Each row of a before or after table is a point. One or more steps were done to the points. Then noise was added and the rows were shuffled. The steps act on how far a point lies along the listed directions, d1 being the first. Write out the steps. A step turns or swaps two directions, mirrors them in a line or flattens them onto one, adds a multiple of one to another, or multiplies one. Angles are multiples of 10 degrees, from the lower direction toward the higher: turns from -170 to 170, lines from 10 to 170 but not 90. Use the fewest steps. Two steps may share a direction if one is a turn and the other turns, adds or multiplies; they go together, in the order done. Otherwise the lowest direction goes first.

Directions:
(1): +0.16	+0.51	+0.11
(2): +0.50	-0.18	+0.13
(3): -0.16	-0.06	+0.52
Before:
-0.28	-0.08	+0.76
+0.06	+0.04	+0.17
+0.00	+0.12	+0.06
-0.03	+0.12	+0.04
-0.19	-0.43	-0.13
-0.06	+0.00	+0.22
-0.04	+0.02	+0.01
-0.11	+0.01	+0.05
-0.01	-0.04	+0.02
+0.24	+0.08	+0.00
-0.20	-0.41	-0.20
-0.05	-0.16	+0.37
-0.09	+0.08	+0.09
After (13 x 3):
-0.16	-0.04	+0.55
+0.02	-0.06	+0.27
-0.56	-0.28	+1.93
-0.08	+0.10	+0.34
-0.28	-0.30	-0.33
-0.35	-0.31	-0.19
+0.06	+0.27	-0.17
+0.10	-0.02	+0.12
+0.09	+0.03	+0.13
-0.05	-0.02	+0.04
-0.41	-0.08	+0.87
-0.01	-0.11	+0.19
+0.02	-0.04	+0.04
Steps: mirror d1 and d2 in the line at 20 degrees; multiply d3 by 2.5

Directions:
(1): +0.41	+0.25	-0.39	+0.00	-0.14	+0.59	+0.05	-0.03	+0.37
(2): +0.64	-0.53	+0.21	-0.14	+0.00	+0.12	-0.21	-0.04	-0.30
(3): +0.22	+0.40	+0.61	+0.06	+0.15	-0.10	-0.29	-0.26	+0.36
(4): +0.21	+0.00	-0.13	-0.59	+0.13	-0.38	+0.47	-0.27	+0.20
(5): -0.20	-0.36	+0.09	-0.18	+0.56	+0.23	-0.06	+0.35	+0.45
Before (11 x 9):
+0.33	+0.10	+0.10	-0.06	+0.13	-0.14	-0.13	-0.17	-0.11
-0.58	+0.37	+0.08	+0.21	+0.13	-0.14	-0.08	+0.16	+0.04
-0.34	-0.15	-0.29	+0.10	-0.19	+0.33	-0.13	+0.35	+0.05
-0.51	-0.06	-0.39	+0.08	-0.08	+0.05	+0.09	+0.22	-0.02
+0.17	-0.18	+0.04	-0.30	-0.24	-0.32	+0.07	-0.47	-0.38
-0.32	+0.60	-0.31	+0.41	-0.51	-0.11	+0.32	-0.16	-0.11
-0.36	-0.42	+0.03	+0.23	-0.14	-0.01	-0.12	+0.11	-0.41
-0.38	+0.21	+0.34	+0.18	-0.03	-0.14	-0.05	+0.00	+0.11
-0.37	+0.62	+0.12	-0.05	-0.24	-0.56	+0.31	-0.36	+0.04
-0.22	+0.51	+0.23	+0.27	-0.47	-0.47	-0.05	-0.32	-0.30
-0.40	+0.48	-0.21	+0.03	-0.26	-0.34	+0.41	-0.19	-0.18
After (11 x 9):
+0.30	-0.11	-0.10	-0.31	-0.26	-0.16	+0.09	-0.49	-0.23
+0.08	+0.73	-0.70	+0.00	-0.34	+0.52	+0.48	-0.16	+0.40
-0.41	-0.18	-0.22	+0.08	-0.17	+0.26	-0.11	+0.37	+0.01
-0.19	+0.70	-0.28	+0.27	-0.16	+0.23	+0.00	+0.04	+0.20
+0.35	+0.79	-0.30	+0.25	-0.59	+0.42	+0.03	-0.31	+0.31
+0.27	+0.02	+0.16	-0.08	+0.17	-0.18	-0.12	-0.14	-0.14
+0.24	+0.99	-0.46	-0.07	-0.40	+0.35	+0.37	-0.39	+0.65
+0.13	+0.72	-0.80	+0.30	-0.34	+0.84	+0.36	+0.03	+0.68
-0.08	+0.46	+0.10	+0.24	-0.28	+0.14	+0.01	-0.10	+0.22
-0.31	+0.09	-0.57	+0.10	-0.19	+0.23	+0.11	+0.18	+0.06
-0.17	-0.24	-0.09	+0.30	-0.42	+0.03	-0.09	-0.02	-0.52
Steps: turn d1 and d5 by 70 degrees; add -1 times d2 to d1

Directions:
(1): +0.51	+0.13	-0.56	+0.16	+0.61	-0.23	+0.16	+0.01	+0.24	+0.01	-0.28	+0.19	+0.37	+0.17
(2): -0.20	-0.08	-0.28	+0.29	+0.13	-0.07	-0.08	+0.31	-0.59	+0.07	-0.14	+0.40	-0.06	-0.73
Before, 10 rows:
+0.06	+0.15	-0.18	+0.22	+0.23	+0.03	+0.00	+0.01	-0.12	+0.07	+0.01	+0.10	+0.13	+0.03
-0.25	+0.17	+0.06	+0.31	+0.03	-0.21	-0.05	+0.11	-0.31	+0.07	+0.06	+0.07	-0.27	-0.36
+0.26	+0.18	+0.06	-0.02	+0.01	-0.09	+0.03	-0.06	+0.38	-0.07	+0.12	-0.18	+0.19	+0.21
+0.01	+0.16	+0.29	-0.16	-0.30	+0.03	+0.05	-0.14	+0.11	-0.05	+0.04	-0.28	-0.21	+0.17
+0.27	+0.13	-0.46	-0.04	+0.55	-0.28	+0.24	+0.27	+0.29	-0.12	-0.31	+0.41	+0.30	+0.18
+0.34	+0.18	-0.75	+0.36	+0.88	-0.38	+0.15	+0.38	-0.10	+0.12	-0.35	+0.54	+0.16	-0.44
-0.53	-0.03	+0.04	+0.39	-0.24	-0.04	-0.11	+0.23	-0.65	+0.12	-0.04	+0.30	-0.35	-0.85
+0.27	+0.08	+0.02	-0.03	+0.17	-0.16	-0.02	-0.38	+0.50	-0.28	-0.07	-0.19	+0.30	+0.59
-0.35	-0.23	+0.89	-0.59	-0.94	+0.31	-0.16	-0.39	+0.16	-0.29	+0.35	-0.62	-0.17	+0.60
+0.66	+0.24	-0.56	-0.14	+0.46	-0.12	+0.19	-0.25	+0.52	-0.11	-0.04	-0.18	+0.43	+0.64
After, 10 rows:
-0.83	-0.45	+0.55	-0.20	-0.94	+0.26	-0.31	+0.09	-0.87	-0.19	+0.25	-0.02	-0.35	-0.60
+0.68	+0.31	-0.54	+0.08	+0.87	-0.32	+0.27	+0.01	+0.66	+0.07	-0.22	+0.13	+0.33	+0.46
+0.10	+0.15	+0.44	-0.19	-0.30	+0.02	+0.15	-0.45	+0.77	-0.02	+0.15	-0.50	-0.07	+0.78
+0.06	+0.17	-0.12	+0.18	+0.23	+0.04	+0.02	-0.03	+0.03	+0.06	+0.00	+0.04	+0.15	+0.21
+0.01	+0.06	-0.12	+0.22	+0.07	-0.10	-0.06	+0.21	-0.15	+0.00	+0.03	+0.20	+0.06	-0.46
-0.02	+0.26	+0.23	+0.05	+0.04	-0.21	+0.06	-0.18	+0.33	-0.03	+0.14	-0.30	-0.13	+0.38
+0.21	+0.06	-0.86	+0.27	+0.48	-0.18	+0.01	+0.26	-0.52	-0.02	-0.20	+0.40	+0.22	-0.58
+0.23	+0.10	-0.43	-0.01	+0.61	-0.26	+0.22	+0.35	+0.17	-0.14	-0.35	+0.47	+0.29	+0.06
-0.18	-0.09	-0.25	+0.36	+0.16	-0.20	-0.19	+0.09	-0.46	-0.16	-0.18	+0.34	+0.10	-0.53
-0.16	+0.16	+0.18	-0.01	-0.31	-0.01	-0.03	+0.05	-0.31	-0.01	-0.03	+0.00	-0.32	-0.27
Steps: mirror d1 and d2 in the line at 10 degrees

Directions:
(1): -0.04	+0.27	+0.59	-0.26	+0.15	+0.31	+0.20	+0.25	-0.14	+0.17	-0.95	+0.38	-0.04	-0.14	+0.22	-0.19	+0.16	+0.51	+0.22	+0.12	-0.19	+0.10	+0.14	-0.08	-0.27	-0.13	+0.67	-0.27	-0.39	-0.10	-0.28	+0.14
(2): -0.44	+0.20	+0.17	+0.07	+0.02	+0.32	-0.37	-0.13	-0.23	+0.12	-0.01	-0.23	-0.02	-0.10	+0.43	-0.06	+0.17	-0.21	+0.30	-0.07	-0.17	-0.40	-0.24	+0.10	+0.10	-0.81	+0.08	-0.34	+0.90	-0.48	+0.34	+0.03
(3): -0.15	-0.05	-0.15	-0.30	+0.58	-0.52	+0.64	+0.33	-0.02	+0.43	+0.38	-0.34	+0.11	-0.23	+0.24	-0.42	-0.39	+0.25	-0.05	-0.15	+0.19	-0.16	-0.66	+0.17	+0.19	+0.07	+0.37	-0.39	+0.12	+0.27	-0.11	+0.01
(4): -0.03	+0.07	+0.07	-0.12	-0.25	-0.06	+0.27	-0.31	-0.12	-0.35	+0.41	-0.09	-0.52	+0.11	+0.51	-0.05	+0.03	+0.09	+0.49	+0.39	-0.44	-0.07	+0.18	+0.31	-0.12	+0.46	+0.53	+0.62	+0.43	+0.33	-0.13	+0.41
(5): +0.31	-0.01	+0.12	-0.01	+0.36	-0.07	+0.35	+0.25	+0.42	+0.01	+0.19	+0.29	-0.25	+0.95	+0.25	-0.05	-0.12	+0.20	+0.38	-0.20	-0.11	-0.02	+0.37	+0.36	+0.20	-0.56	-0.32	+0.13	+0.01	-0.21	-0.26	-0.60
Before (8 x 32):
+0.11	+0.30	+0.29	+0.11	-0.13	+0.19	-0.25	-0.22	+0.01	-0.21	-0.57	+0.35	-0.01	+0.21	-0.13	+0.15	+0.17	+0.04	+0.05	-0.09	+0.10	+0.01	+0.31	-0.14	-0.27	-0.22	-0.05	+0.07	-0.03	-0.18	+0.07	-0.21
-0.37	-0.08	+0.29	+0.02	-0.27	+0.37	-0.28	-0.17	-0.32	-0.14	-0.58	-0.13	-0.13	-0.49	+0.23	-0.21	+0.31	+0.25	+0.07	+0.27	-0.23	+0.02	-0.03	-0.17	-0.19	+0.06	+0.50	-0.03	+0.26	-0.04	+0.13	+0.51
+0.19	-0.06	-0.17	+0.52	-0.52	+0.45	-0.73	-0.60	+0.35	-0.68	+0.44	+0.01	-0.47	+0.87	+0.23	+0.58	+0.38	-0.54	+0.26	-0.07	-0.23	-0.24	+0.57	+0.24	+0.14	-0.47	-0.77	+0.73	+0.65	-0.61	+0.46	-0.40
-0.13	-0.11	-0.20	+0.41	-0.47	+0.19	-0.86	-0.39	-0.08	-0.26	+0.48	-0.22	-0.01	+0.09	+0.15	+0.08	+0.38	-0.69	-0.03	-0.01	-0.10	-0.40	+0.06	+0.01	+0.11	-0.42	-0.79	+0.22	+0.66	-0.36	+0.36	+0.10
-0.26	+0.32	+0.39	-0.15	-0.02	+0.31	-0.22	-0.13	-0.44	-0.05	-0.55	+0.00	+0.16	-0.50	+0.31	-0.22	+0.34	+0.00	+0.48	+0.34	-0.18	-0.10	-0.01	-0.18	-0.38	+0.18	+0.81	-0.31	+0.32	-0.11	+0.21	+0.50
+0.24	-0.32	-0.58	+0.18	-0.12	-0.67	+0.05	+0.01	+0.16	-0.06	+0.62	-0.04	+0.27	+0.04	-0.35	+0.17	-0.33	-0.29	-0.38	-0.37	+0.44	+0.15	-0.12	-0.03	+0.20	+0.42	-0.71	+0.03	-0.25	+0.20	+0.11	-0.36
+0.41	-0.12	-0.18	-0.07	+0.63	-0.27	+0.52	+0.18	+0.26	+0.30	+0.27	+0.02	-0.04	+0.54	-0.05	-0.14	-0.47	+0.28	+0.25	-0.25	+0.28	+0.06	+0.10	+0.33	+0.14	+0.03	-0.27	-0.03	-0.33	+0.11	-0.34	-0.20
-0.37	+0.05	+0.15	-0.14	-0.03	+0.36	-0.29	-0.16	-0.18	+0.22	-0.39	-0.05	+0.13	-0.35	+0.28	-0.01	+0.22	+0.10	-0.23	-0.06	+0.10	-0.24	-0.32	-0.16	+0.08	-0.42	+0.27	-0.34	+0.04	-0.13	+0.18	+0.01
After:
-0.20	-0.26	-0.48	+0.28	-0.42	-0.26	-0.48	-0.36	-0.21	-0.16	+0.90	-0.59	+0.10	-0.38	+0.16	-0.10	+0.16	-0.68	-0.21	+0.12	+0.09	-0.40	-0.37	+0.03	+0.08	+0.21	-0.50	+0.25	+0.63	+0.10	+0.38	+0.45
+0.04	+0.34	+0.23	-0.04	+0.07	-0.13	+0.06	-0.11	-0.05	-0.01	-0.53	+0.19	+0.07	-0.15	-0.11	-0.03	+0.02	+0.20	-0.04	-0.01	+0.17	-0.01	+0.05	-0.10	-0.31	+0.11	+0.24	-0.10	-0.08	+0.10	-0.01	+0.02
+0.30	-0.08	-0.27	+0.14	+0.37	+0.04	-0.11	+0.05	+0.08	+0.30	-0.23	-0.01	+0.38	+0.09	-0.56	+0.03	-0.27	+0.07	-0.19	-0.34	+0.53	+0.15	+0.04	-0.12	+0.08	-0.03	-0.56	-0.32	-0.55	-0.18	+0.00	-0.09
+0.35	-0.38	-0.63	+0.25	-0.32	-0.59	+0.09	-0.12	+0.27	-0.22	+0.96	-0.06	+0.07	+0.35	-0.21	+0.32	-0.30	-0.36	-0.23	-0.36	+0.31	+0.19	+0.08	+0.10	+0.22	+0.41	-0.86	+0.31	-0.04	+0.19	+0.13	-0.45
-0.22	-0.22	-0.71	+0.35	-0.23	-0.03	-0.68	-0.38	-0.03	+0.02	+0.62	-0.65	+0.21	-0.37	-0.19	+0.36	+0.05	-0.69	-0.58	-0.30	+0.45	-0.29	-0.57	-0.15	+0.33	-0.10	-0.65	-0.14	+0.60	-0.31	+0.71	-0.08
-0.25	-0.06	+0.40	-0.15	-0.05	+0.25	+0.11	+0.06	-0.10	-0.06	-0.41	+0.03	-0.40	+0.03	+0.59	-0.38	+0.23	+0.43	+0.48	+0.23	-0.45	-0.09	+0.09	+0.16	-0.11	-0.19	+0.59	+0.05	+0.41	+0.01	-0.07	+0.30
-0.23	+0.38	+0.60	-0.28	+0.16	+0.29	+0.15	-0.01	-0.32	-0.10	-0.53	+0.19	-0.12	-0.03	+0.64	-0.30	+0.29	+0.26	+0.76	+0.37	-0.37	-0.16	+0.18	+0.08	-0.38	-0.07	+0.90	-0.10	+0.46	-0.15	+0.01	+0.35
-0.20	-0.01	+0.17	-0.31	-0.24	+0.26	-0.03	-0.30	-0.22	-0.16	-0.18	-0.02	-0.17	-0.32	+0.38	+0.02	+0.17	+0.22	-0.04	+0.29	-0.13	-0.11	-0.12	-0.10	-0.13	+0.25	+0.65	+0.20	-0.04	+0.26	-0.05	+0.30
Steps: multiply d1 by 1.3; turn d2 and d4 by -60 degrees; turn d4 and d5 by 110 degrees; multiply d3 by 0
